Each point is reached from the start by the listed moves, each made 0, 1 or 2 times, or once backwards (-1), plus a little noise. Is the number of moves made odd or even? Then give how often each move was made.

Moves:
(1): [ 20  -8 -12  13]
(2): [  8 -13   4   0]
(3): [ 0 -7 -7 15]
Start: [-6  7  9  3]
Points:
[-26   8  14   4] -> even (-1, 0, 1)
[ 41 -36 -24  60] -> odd (2, 1, 2)
[  5  -1 -20  46] -> even (1, -1, 2)
[-15   6  -9  33] -> odd (0, -1, 2)
[-35  21  11   3] -> odd (-1, -1, 1)

Moves:
(1): [-9 -8  6 -1  9  9 -3 -5  4 -4 -5 -6  5]
(2): [ 3  5 -2  4  2 -2 -4 -2 -7  6  0 -1 -4]
(3): [  1  -1  -1  10   0 -10  -8   3   7   3   3  -6 -10]
(4): [ 2 -5 -1  3 -1  4  3  7 -9 -8 -7  5  8]
(5): [  0 -13   9   4   4  -9  -9  -7   1  -2   3  -9  -8]
(6): [-9  3  4  4 -5  0 -1 14 -1  0 10  7 -2]
(7): [ 2  3  1  4  7  0  1  2  1  2 -1 11 -7]
(8): [-10 -12  -5  -6  -2   8  -6   1   1   3   5   5   9]
(9): [-10  -7   9  -3  -1   0 -10   0   1   8  -6   1   3]
(10): [-4 -1  0  1 -9 10  1 -4  9 -2  0  5  4]
(11): [-24   2  -6  -5 -12  10   7  -4  -8   8 -13  11  -2]
(12): [ -1   9   4  -6   0 -10 -11  -5  14 -13  10  -3 -12]
Start: [ 16   8  -7   8  -3   5 -10   2   9   1  16  -5  -5]
Points:
[ 10 -11  27  11  23  18 -28   1  32 -40  32  -6   1] -> even (2, 0, -1, 1, 1, 1, 1, 0, 0, 1, -1, 1)
[ 28 -59  21  27  34 -22 -52   2  -1  21   3 -24  -4] -> even (0, 0, 1, 1, 2, -1, 1, 1, 2, -1, -1, -1)
[ 17  -5  18  35  23 -37 -42  16  15 -15  36  -4 -55] -> odd (0, 0, 1, 1, 2, 1, 2, 0, 0, -1, 0, 1)
[-34 -53  24 -17  22  20 -60 -27  47  -5   7 -12   8] -> odd (2, -1, 0, 0, 1, -1, 1, 2, 2, 0, 0, 1)
[ 13  -7  17  55  13   7 -27  -7  19 -14  18 -17 -32] -> even (2, 2, 1, 1, 2, 1, 1, -1, -1, 2, 0, 0)
[ 42  47  -8  26   5 -29 -28  50  14 -42  59  -4 -26] -> even (0, 1, 1, 2, -1, 2, 0, 0, -1, -1, -1, 2)
[ 54  22 -12  48   8   0  -7  21  15 -23  12 -19  -5] -> odd (1, 1, 2, 2, -1, 0, 0, -1, -1, 1, -1, 0)
